Each wall is flat, endless, passes through zero and stands at right angles to its row. A trip goes straight from one point to another. List the walls that it crosses, first one first.
In the rows, 128 means zero.

Walls:
(1): [103  58 138]
(2): [196 156 142]
(3): [120  89 105]
(4): [137  78 191]
(5): [152  86  98]
Trips:
[165 108 129] to [ 99 134 134] -> 2, 5, 3, 4
[ 96 116 149] to [178  82 184] -> 5, 2
[112 197 137] to [132 180 114] -> none
[173 145 159] to [109 140 119] -> 4, 2

Walls:
(1): [137 176 119  71 121  84 129 132]
(2): [142 104 126 109 162 104 126 126]
(3): [120 149 162  68  23 168  75 138]
(4): [147 139 146 139 187 140 108 202]
(5): [ 67 118 143 146  55 152 124 118]
(6): [ 90  72 139 109 134  71  55 135]
(7): [115 139 116 118 127 153 131 166]
(8): [ 89 145 165 102 133 101  86 149]
(9): [105 101 141 103 139 114 126 144]
Trips:
[178 114  32 132 119 156 152 142] to [188 155  71  95 114 118 110 105] -> 1, 3, 7
[115 134 120  92 147  95 123 124] to [157 131 129  75  40  87  94 132] -> 3, 5, 2
[ 82 175  62 169 102 122 177  94] to [142 144 109 151 115  98 144 125] -> 7, 5

Walls:
(1): [120 159  97 128  92 119 140 163 183 113 133 181 153 185]
(2): [100 175 158 139 103 140 118  88 173  56  64 132 132 122]
(3): [154 151 121 124 132 168 138 122  74 190 157 103 101 154]
(4): [119 109 165 175 119 110 111  97 113  93 131  95 107 161]
(5): [155 129 141  86 153  68 145  66 153 165  87 141 151 102]
(6): [140 121 121  86 171 118 157 127 109 150  41 139 137  94]
Trips:
[ 95 106 125 155  76 134 190 174  66 131  91 155 142 106] to [151 128 150 134 146 160 118 154 115  64 106 145 136 153] -> 2, 4
[ 74 133 143 146 155  85  59 165 101 124 169 169  86 170] to [120  78 171 155 161 106  99 131 169  94 147 146  76 129] -> 1, 2
[153  75 171 107  97 155 134 124 110 164 129 120 152 149] to [147 131 136 115 125  97 125 165  87 156 114 128  72 117] -> 4
[160 141 161 153 117 154 207 105 148  76  83 130  39  63] to [187  84 160 112 158 170 123 126 154 103  46 105 167 157] -> none
[141 142 164 158 183  79 198 108 137 125 104  88 152  90] to [122 101 127 117 174 176 181 179 141  83  91  74 163  81] -> 4, 5
[229  81 149 115 100 140 110 165 125 156 162 134 128 151] to [143 175 136 122  98 108  77  90  94 149 141 127 113 128] -> 1, 4, 5, 2
[ 63 121 139 142 121 131  44 165 125 184 152 103 134 113] to [134 112  66  90 133 187  82 125 146 155 107 121 150 155] -> 4, 1, 6

Walls:
(1): [124 149 189 116 117 150  90 149 162  71  84 146  63 149  56  64  65 123
 177 183 192 126 112  51]
(2): [138 219 128 129  71 138 127 153 148 182 124  15 103  88 112  94 177 110
 104 153 115 162 124 129]
(3): [161 139 144 161 148 123 112 147 180 142  93 119 117 159 121 147 107 157
 174 119 141 106 170 160]
(4): [109 172 157  53 111 133 118  74 114 139 103 113 130  88 153 152 135 167
 103  86 238 110  96 184]
(5): [109 150 113 113 115  69 115 122 146 105 120  94 143 151 121  60  97 111
 129 142 131  43 165 144]
(6): [122 140 100 145 104 152 113 127  83 152 108 132 164 125 129 139 100  93
 129 129 148 123 137 129]
Trips:
[146 149 137 135  91  78  84  79 151  80 188 159 119 183 143 130 119 179
 160 117 106 170 185 122] to [134 117 103 105  16 104 143 155 127 170 159 114 112 105 162  83 116 133
 158 248 157 136 181  69] -> 2, 3, 6
[ 86  97 110 141 102  97 129 145 155 158 145 152 128 138 165 135 157  62
 114 132  83 103 105 123] to [ 87  57  80 118  79 118  47 136  87  94  93 138  95 106  40 180 172 104
  74  81 122 138 145 135] -> 5, 4
[109  85  97  63 135 173 157 136 118 229 108 127 124  96 131 119 124 147
 160  95 127  75  67 130] to [153 126 130 107 136 166  68 100 123 209 137 108 160 113 132 135 142  40
 131 157 124  58 131 136] -> 2, 5
[130 152 151 134 189 129 156 113 173 125  87 165 117  99 122 108  98  81
 190 177 146 163 122  89] to [123 117 127  99 113 106 135 141 100 219 142 112 120 143 167 167 199  77
 132  80  99 128 167 113] -> 2, 6, 1, 3
[133 141 124 129 168 136 101  90 139 144 121 190 134  93  98 142 111  91
 127 159  75 146 125 123] to [ 98 165 179 193  87 116 168 144 123  99  97 140 135  99  78  98 108  85
 129 132 120 157 171 175] -> 2, 3, 5
[128 154  76 173 140 142  76 129 115 176 171 161  89 133 134  98 116 121
 132 129 129 143 110 119] to [137 120 152 196 153  64 150 104 155 172 112 138 110  64 151 152 155 142
 104 122  74 151 152 182] -> 1, 3, 6
[155 145 143  37 116 122 124 116 163 111 153 172 102 103 108 146 118  88
  97 149 146 111 151  66] to [113 113 113 119 123 141  96 131 173 153 110 142  80 136 167  94 118  97
 185 177  57 123 115 127] -> 4, 2, 3
